Each point is reached from the start by the listed moves, each made 0, 1 or 2 times, or once backwards (-1), plus a little noise. Is the number of moves made odd or even? Then give how often each move was made.
In the rows, 128 means zero.

Moves:
(1): 136 126 97 151
(2): 151 143 141 102
Start: 145 129 124 125
Points:
181 160 180 51 => odd (-1, 2)
202 155 88 118 => even (2, 2)

Moves:
(1): 154 153 135 119 114 127 137 132 103 109 118
(2): 137 139 113 129 122 123 128 101 115 113 113
(3): 111 105 152 125 135 143 149 107 146 145 139
(4): 137 117 153 150 117 127 113 113 131 135 118
(5): 142 129 130 139 145 141 128 123 126 139 120
(6): 125 131 127 138 109 140 125 129 118 136 115
(7): 130 99 129 131 132 117 155 127 132 134 128
(8): 111 153 131 143 127 128 124 142 145 134 127
(9): 132 117 127 113 121 126 134 125 150 129 119
Start: 147 142 125 113 140 141 137 144 126 132 138
Points:
218 158 127 54 138 157 176 172 90 105 127 => odd (2, -1, 0, -1, 1, 0, 0, -1, 1)
187 219 103 102 109 140 118 98 69 77 100 => even (1, 2, 0, 0, 0, 0, -1, 0, 0)
69 146 114 142 132 189 174 82 133 169 136 => even (-1, 2, 2, -1, 0, 2, 0, 1, -1)
249 159 139 110 126 114 155 149 93 95 94 => even (2, 0, -1, 1, 1, -1, 1, 0, 1)
78 93 160 175 161 104 181 110 189 163 165 => odd (-1, 1, 1, 1, -1, -1, 2, 2, -1)
117 75 204 142 137 169 97 112 207 193 143 => odd (-1, -1, 1, 2, 0, 0, -1, 0, 1)
162 32 132 138 152 109 152 157 140 160 138 => odd (-1, -1, -1, 1, 0, 0, 2, -1, 0)

Moves:
(1): 131 123 134 126 125 125 132 126 114 133 131 124 117 126 122 128 123 125
 138 117 126 123 137 116 142
(2): 132 134 130 118 127 127 125 119 124 128 124 141 134 128 128 139 122 144
 130 132 143 123 131 130 124
(3): 132 135 144 129 118 126 117 136 129 124 129 122 127 136 132 136 123 124
 134 122 136 134 117 126 129
(4): 116 131 123 125 114 126 139 109 127 119 124 148 129 144 140 124 125 138
 137 123 130 132 139 121 112
(5): 124 131 128 131 129 135 133 114 119 133 138 124 128 128 128 124 123 117
 130 140 126 119 128 116 123
(6): 129 127 130 121 139 148 129 130 133 132 124 135 126 130 132 120 117 135
 132 118 124 120 128 134 127
(7): 126 129 137 121 130 140 128 121 144 108 140 117 125 133 134 132 122 128
 118 133 134 129 129 123 136
(8): 123 125 117 134 126 124 127 143 136 111 139 133 137 128 135 124 130 120
 128 125 131 127 127 129 125
(9): 139 128 125 133 125 127 116 116 139 128 132 114 142 142 120 129 128 125
 131 125 132 123 126 128 122
(10): 123 116 125 128 124 128 124 139 129 143 123 121 122 124 140 133 128 130
 129 122 128 127 140 127 126
(11): 127 126 126 134 123 132 129 128 132 132 138 134 130 123 133 139 128 123
 140 126 127 131 123 134 141
(12): 126 124 131 138 123 133 128 137 129 120 132 141 144 125 128 122 142 128
 125 125 130 133 136 123 133
(13): 130 129 123 127 120 130 143 131 130 128 130 110 127 122 133 121 121 128
 128 129 129 125 127 130 140
(14): 110 124 121 125 128 123 150 134 141 140 132 133 144 142 122 131 120 138
 134 123 137 133 122 131 139
(15): 123 112 134 113 138 111 119 124 129 128 129 133 149 119 142 117 140 131
 138 124 114 125 126 138 139
(16): 131 124 129 125 136 138 138 114 127 125 118 116 144 137 130 142 130 122
 127 129 127 132 132 143 143
(17): 117 129 125 121 131 130 137 138 126 131 143 122 121 132 133 126 137 122
 126 123 117 120 140 141 129
(18): 132 129 137 131 130 125 142 137 130 130 131 118 129 122 125 128 120 132
 131 131 128 117 132 130 124
(19): 123 122 124 132 131 144 124 132 127 119 130 125 124 124 132 122 138 135
 140 130 133 129 126 133 134
(20): 136 136 130 132 132 132 120 126 127 135 133 131 139 142 138 126 119 127
 133 151 117 126 136 126 132
(21): 129 123 128 122 136 125 120 125 112 122 141 129 127 127 133 127 119 143
 114 125 131 134 125 143 129
(22): 142 159 118 127 142 128 129 119 133 132 111 104 122 113 136 127 125 118
 134 113 122 150 142 130 121
(23): 110 143 117 127 135 126 113 127 124 120 131 126 119 132 125 136 111 138
 124 122 107 131 122 116 135
(24): 118 133 134 130 126 129 121 124 135 131 123 127 125 128 126 122 123 123
 124 129 137 121 136 139 134
Start: 140 110 141 115 128 124 112 125 140 127 121 135 141 123 141 138 126 131
 121 142 134 123 131 140 137
Points:
100 88 61 96 106 73 104 102 131 129 118 206 171 164 148 187 51 228 159
 30 142 125 156 104 119 => odd (2, 2, -1, 2, -1, 1, -1, 2, 2, 2, 1, 0, 0, 1, 0, 0, -1, 0, -1, -1, 1, 0, 2, -1)
185 159 148 94 191 227 91 112 116 161 59 97 126 109 174 145 55 191 121
 183 168 123 169 184 169 => even (0, 2, 0, -1, 0, 2, 0, -1, -1, 1, -1, 0, 1, 0, -1, 1, -1, 0, 2, 2, 1, 1, 0, 1)
98 38 200 44 125 147 179 83 139 182 145 156 191 112 188 124 70 141 158
 144 171 34 167 181 249 => odd (2, 2, 0, 0, 2, 2, 1, 0, -1, 1, 1, 0, 2, 1, 2, 1, 0, 0, -1, 0, 0, -1, -1, 2)
